Each row is a point. Examples show where two turns around zero, p and q, send a point. Write where each new point lands after one turn and then the other. Backwards means that the second turn is done in reverse. Each puzzle has new turns, and all numbers are rounded.

Turn p:
[18.8 12.1 27.4] => [ 3.8  2.9 35.0]
[-4.0 10.9 15.1] => [-6.7 12.1 13.1]
[ -3.8  -2.2 -22.9] => [  8.8  -1.0 -21.6]
[-11.0 -20.7 -19.6] => [ -5.9 -13.9 -26.6]
Turn q:
[-19.9  11.8   1.4] => [-15.6  14.6  -9.0]
[14.0 17.3  0.1] => [15.8 14.9  5.0]
[ 25.1 -16.7 -18.4] => [ 26.5 -23.1  -3.1]
[-19.2 -12.3  17.0] => [-26.8  -6.2   7.3]
Where do these land?
q, then p: [-3.9 -9.4 10.8] => [-14.8  -0.9   0.7]
q, then p: [ 7.9 26.7  2.1] => [17.2 17.0 14.0]
q, then p backwards: [-24.3   6.8   7.1] => [-24.9  -0.7   8.2]
p, then q: [ 20.3 -24.1 -20.0] => [ 12.6 -35.1  -0.6]

Turn p:
[ 17.1  13.9  28.8 -15.2] => [ 20.6  -9.2  21.5 -23.9]
[-13.6  15.5  16.8  23.6] => [18.5 12.2 17.0 22.0]
[ -9.2 -25.6 -16.4 -20.4] => [-34.6 -11.5  -8.4  -4.8]
[  7.8 -13.1 -11.0  11.3] => [ -0.2  -7.8 -18.6   8.6]
[ -2.1   9.4 -18.2   0.7] => [ -4.2  16.5 -11.5  -1.9]
Turn q:
[13.1  3.4 10.6 -8.0] => [  8.9  -2.1   8.9 -14.0]
[-5.7 15.0 17.3 -1.7] => [ -3.4  18.3   7.0 -12.8]
[-16.3 -29.0   1.9 -15.0] => [-24.8 -21.2 -13.8  -9.2]
[  0.1 -10.3  -4.9  14.2] => [-5.6 -6.9  5.2 15.0]
[ 14.5  12.6 -30.7  37.6] => [22.5  6.8  7.2 46.0]
[ -5.6   8.1   5.9 -27.0] => [  2.1   4.8 -14.4 -25.0]
Where do these land?
p, then q: [  7.8 -25.0   0.0  18.3] => [ -6.3 -18.9   3.0  24.8]
q, then p: [-33.6 -14.7  10.8  -7.4] => [-30.0  20.1  10.3  10.2]
q, then p backwards: [  1.1  -6.3 -22.7 -11.5] => [ 17.4 -12.5  -6.9  13.4]
q, then p: [ 8.5  6.3 20.8 18.4] => [15.6 -3.7 25.0 -0.5]
q, then p: [ 14.0  23.7 -10.9   5.3] => [ 25.9   1.2 -10.6 -10.9]
p, then q: [  9.0  27.2 -18.2  -1.6] => [ 27.3  13.5 -13.2  -7.0]
p, then q: [ -6.8 -11.3  20.2 -21.4] => [-24.5  -7.5   4.8 -19.0]

Turn p:
[18.1 23.6 -7.1 28.6 -0.7  4.0] => [ 23.1  21.5 -15.0  16.9   2.1  16.0]
[  5.6  23.1  16.3 -20.0  17.1 -26.9] => [  0.1  12.4   0.2  -9.3  39.0 -22.0]
[  3.5 -16.8 -15.8  28.4 -21.7   0.4] => [ 13.1  -3.2  -0.9  23.8 -32.7   1.8]
[-17.2 -14.6 -20.4  -7.5  -6.7   8.3] => [-20.0  -3.6  -1.7  -5.7 -25.4  -1.4]
[ 18.0   4.5   8.7 -20.1  30.1 -15.5] => [ -3.9  -9.1 -17.1  -6.3  36.6 -14.2]
[-25.2 -11.2  15.2  -0.9  -0.7  14.7] => [-16.2  -9.2  25.0  -4.0  -4.0  14.3]
[ -2.7  -8.7   3.0  -8.4 -17.4  15.0] => [  4.0  -8.9   9.3 -15.3 -15.7   5.5]
Turn q:
[-17.1  26.1  28.3  22.2   0.7   1.7] => [-15.6  41.1   7.8   5.1  -4.5 -15.3]
[ -4.6 -16.4 -25.4  -4.4 -30.8   9.7] => [  4.9 -18.5  -0.4   3.3 -26.3  30.4]
[  5.5 -18.4   1.5   5.7   8.6 -15.7] => [  6.1 -15.2   1.0  14.6   4.1 -14.9]
[11.0 18.8 13.9 10.0  7.2 -1.1] => [  7.7  23.2  -2.1  -1.5  10.3 -10.5]
[ 15.4  15.9   2.4   0.4   6.5 -18.9] => [ 14.6   7.5 -14.0  -7.5   4.5 -18.8]
[-22.8  23.6  34.9   5.3  -5.7  -8.7] => [-17.5  31.7  15.3  -8.8 -13.8 -24.8]
[ -9.4   0.2 -12.6 -22.2  19.4   3.5] => [-17.6 -16.4  -9.5 -16.0  13.8   2.9]
[ 15.4 -22.0  -6.4 -15.1  -4.9  14.5] => [ 13.1 -21.6  12.5  -3.2   8.1  18.9]
[  6.7 -27.7 -36.7  -1.9  -1.1  14.9] => [  4.4 -31.7 -10.8  14.0   3.6  32.2]
Where do these land?
q, then p: [-25.2  -0.4  37.8  14.4  12.4 -32.7] => [  0.6  23.2  29.4  25.9  13.5 -35.2]
p, then q: [ 18.9 -10.1   2.3 -13.8  -2.9  -1.2] => [ 10.7 -23.1  -1.4  -0.6   2.7  -2.3]
q, then p: [ -1.1 -23.8 -15.0  -3.6  -3.7  12.5] => [ -2.0 -21.5   4.6   4.9 -11.0  18.5]
q, then p backwards: [ -0.4   4.9  -9.0 -19.3  -5.4  11.0] => [  0.6   1.3   3.4 -11.9   0.5  21.8]
q, then p: [-13.8  27.6   7.2  41.6 -21.3  14.2] => [19.9 49.7  7.1 -3.1 -5.6 20.9]
p, then q: [ 14.9   7.1 -20.6 -14.5   4.7 -15.1] => [  2.3 -13.2 -29.0  -6.4  -7.9  -5.8]
p, then q: [ 6.8 -5.2 -2.8 -4.7 16.1 11.2] => [-10.3 -13.1  -3.1   4.2   5.2  12.6]

Turn p:
[ -3.8  -5.6 -16.7 -34.4  -3.2  -1.7] => [-19.4 -17.7   5.8 -22.9 -15.9  -4.6]
[  4.0   0.6 -10.8 -14.3 -30.6 -11.1] => [-16.9 -11.3 -13.8   2.8 -18.3 -21.2]
[-17.7   1.7  16.4  18.6  15.5  -6.0] => [ 8.2 10.0 15.6 10.0 26.4  0.0]
[ 17.5 -16.0  32.8   3.6   0.9  18.9] => [ 36.2  -6.4  11.0  15.3 -14.7   9.5]
[ 0.5 19.2 22.2 -5.6 14.3  3.7] => [16.9 20.5 17.0 -8.9 -1.3 -6.0]
[-10.0  17.1  -0.5  -0.2 -35.2 -10.4] => [-19.8   9.3  -6.7  17.3 -10.9 -28.2]
[-8.2  7.2 -3.9 18.0 20.9 27.7] => [ 0.3 21.1  8.7  3.3  7.8 32.7]
[ 22.3 -35.4 -17.2  11.7  11.3 -10.2] => [ 11.9 -32.5 -25.6  -4.2  14.5  18.3]
[ -4.6  11.3 -22.4   2.7   6.1 -10.9] => [-17.3   7.2 -12.1 -12.7  12.4  -0.5]
Turn q:
[ -5.6 -13.9   9.0  12.3  29.7  -2.1] => [ -5.6 -20.3  26.0  -5.5  13.5  -3.3]
[-23.9   9.6 -10.8 -18.5  -9.3   5.8] => [-12.4  28.7  -8.2   5.5   8.3 -10.0]
[26.5 19.7 16.6 34.2 -9.8 -8.9] => [ 35.3 -21.0   0.8  22.5 -14.3  17.7]
[ 10.4  -8.0  11.3   6.9   5.9 -19.8] => [  4.1 -23.5   4.4   1.6 -10.0  -9.1]
[  6.9   0.8  -5.2 -31.4   4.4   9.3] => [ -0.7  19.6  -2.4 -25.5  -6.2  -9.4]
[-14.7 -26.1  11.2  -3.9   9.8   9.2] => [-27.9  -4.1  18.9  -7.7   0.2   1.9]
[  0.4  18.0 -32.1   0.3 -30.8   6.5] => [  7.2  20.7 -39.6   9.1   8.4  12.1]
Where do these land?
p, then q: [-2.6 21.4 -7.4  1.1 13.9  0.2] => [ 11.6  19.8   4.5  -1.1   4.2 -12.2]
p, then q: [ -1.1   6.0 -21.4  17.1  -0.5   3.0] => [ 0.0 12.4 -0.2  0.8 25.1  3.9]
p, then q: [ -0.6  11.9   4.9  -8.2 -14.7 -10.0] => [  1.4  -5.7 -10.6  13.4  -3.2 -14.6]
p, then q: [  6.9 -11.4  -5.8  10.8   6.4 -15.9] => [ -1.9 -10.2  -0.6 -18.3  13.2  -2.4]
q, then p backwards: [ 52.3  -7.4 -22.5  12.9  -4.8  11.7] => [ 44.0 -21.7 -18.0  -5.4  28.4   7.9]
q, then p: [-19.0  -0.5  44.0  -2.0  -1.6  -0.4] => [ 11.4  10.9   9.9  37.7   4.8 -22.7]
p, then q backwards: [-20.5  -3.9  24.5 -41.5   5.3   3.8] => [  4.7  -9.9  38.3 -10.3  33.2  -1.7]
p, then q backwards: [-15.2 -16.1 -16.3   9.9  -4.0   7.6] => [-12.4 -16.7  -1.7  20.3  -7.6   4.8]

Turn p:
[  0.4  24.4  13.6  19.8  16.9 -24.1 -13.7 -18.3] => [-17.2  10.9   2.2  -1.7  16.7   1.9 -37.8 -20.6]
[15.7 13.0 19.8 -3.1 20.4 15.3  8.2 -9.0] => [ -1.7  19.3  20.6 -18.0  18.8   7.5   5.9  -6.7]
[ -6.5  13.6 -10.1 -21.3 -20.0  -4.3 -30.9  17.0] => [ 31.3 -13.5 -28.7 -11.3  -9.8  -7.6  -9.8  -9.0]
[ 12.1  -0.4 -25.8 -18.7 -21.1  10.7  11.6  13.1] => [ 33.4  -0.6   2.6  12.7 -15.8  -9.6  18.4   8.0]
[ -3.2  12.0 -13.6 -18.4  13.7   5.4 -30.2  24.0] => [ 22.9 -16.5 -22.0 -13.3  19.1 -17.3   5.0 -15.4]
[-24.6   2.3  24.5  10.9  16.5  -5.2  21.5 -11.7] => [-40.2  12.8  10.8 -14.9  -3.4  -8.3  -4.5   2.8]
[ 16.8  -4.2  16.0   1.4 -13.5 -16.2 -13.4  -4.0] => [  7.8   2.7  -6.7  -0.7   2.9  21.4 -22.0  11.5]
[  0.0 -27.3 -13.8  22.6 -27.2  18.3  17.9   0.8] => [ -7.9   0.1  -2.4  30.8 -25.0  18.0  27.7  10.4]
[ -5.6 -12.4  10.0  21.4  17.5 -16.4  19.9  -3.0] => [-33.6   7.2   7.4  11.3  10.2  -4.3  -5.5  14.3]
[ -5.1 -21.0 -20.4 -14.6  -3.2  16.4   9.2  -8.8] => [  5.1 -22.2  16.1   5.2 -13.8  -1.8  22.7   4.8]
Turn q:
[-12.8  14.5 -13.8   0.6 -16.7  -4.9   7.1 -10.4] => [ -6.6   2.4   8.7 -17.7 -18.4 -12.1  -6.5   7.9]
[ 16.2  16.9   9.0  -2.4   2.6  -5.2 -15.9 -13.6] => [ 23.3  -6.5   8.9   1.4 -13.9  15.2   3.7  -0.7]
[  6.4 -13.0 -15.5  12.5  13.9  30.0  -6.9  17.8] => [  4.4  21.1 -25.2  -5.4  20.4  -3.7  15.2 -16.7]
[-14.3  11.0   1.6  -2.2 -13.4  -1.0   8.6  22.7] => [ -8.2   1.6  -4.5 -10.7   8.4  -6.0  -3.8  27.9]
[  8.1  -0.2   5.6 -17.4  33.9  21.4   5.1  14.4] => [ -9.7   1.4 -16.0  -2.6  20.0  33.8  15.9  -9.4]
[ 13.5   3.0   0.7  20.1 -20.3  -8.7  21.0   0.8] => [  2.6 -14.6  14.1  -3.4   1.9 -27.9  15.7   8.0]
[  4.6  -4.0   6.8 -10.2 -32.8  -3.5   1.7  -5.8] => [ -0.4 -16.3  -8.1   9.5 -20.8 -15.4  -1.3  14.9]
[ 15.1   7.3  34.4  -4.1   6.3 -12.7  -8.2 -23.1] => [ 14.6 -14.3  22.1  25.8 -14.0  21.6   6.7   2.0]
[ -3.2  -9.8   5.7  -3.4  27.5 -18.2 -29.0  -2.2] => [ 15.5   5.6   5.8  15.1  11.0  22.2 -26.1 -16.0]
[ -7.5  -1.3 -23.1  -6.0 -37.5 -31.8  21.3 -11.7] => [-15.1 -26.5  11.3 -16.1 -21.1 -36.2 -22.6   6.9]
[-26.3 -24.3 -11.4  12.5  36.6  34.7  -4.6  10.9] => [-20.5  46.2 -16.8   4.0  26.4   8.6   3.2 -24.7]
Where do these land?
p, then q: [  8.5   8.7  -8.8 -21.6 -17.7  -3.4 -22.5   6.5] => [ 19.4 -20.5 -17.5  -0.1  -5.3  -5.3   6.0 -19.2]
p, then q backwards: [ -2.9  19.2   0.9  15.7 -11.9  -3.9  -5.6 -20.0] => [-12.0 -10.6  -8.9  -7.9  12.5  -3.4 -13.5 -21.5]
p, then q backwards: [ 26.1   3.6   9.7   2.0   3.1  19.6  18.4 -10.0] => [-7.1 18.8 14.3 20.4 22.7  6.5 -1.3 -6.4]
p, then q: [-19.5 -25.5  30.2 -21.0   4.5 -21.0  16.2  19.9] => [-12.1  -7.7 -26.3 -12.9  28.3   5.0 -32.4  23.7]
p, then q backwards: [-17.1 -22.5 -20.7  28.0  -6.5  -4.2  16.5 -12.6] => [ -6.8 -21.8  27.7 -14.1 -10.4   2.5  18.6 -23.5]
p, then q backwards: [-21.6  -8.7 -13.7  22.1 -13.9   1.2 -20.0  21.9] => [ 14.7 -27.6   0.1 -25.5 -12.4  22.3  -2.4   2.4]
q, then p: [ 17.2  -7.0   9.5 -11.3  -5.7 -14.3 -25.9  -8.1] => [ 7.8 -4.0 -3.5 21.5  6.3 30.5  4.0 -0.9]
p, then q: [-18.6  17.0  -1.3 -11.1  19.1  14.4  -4.1  -8.2] => [-15.5 -15.6  11.2  11.0 -18.7  12.1 -12.7  -5.8]
q, then p: [27.8 15.4 -5.7 -2.7 28.9 11.5 27.0 10.7] => [ -9.8  -5.4  37.7 -15.9  -0.4 -10.8  27.0  14.6]
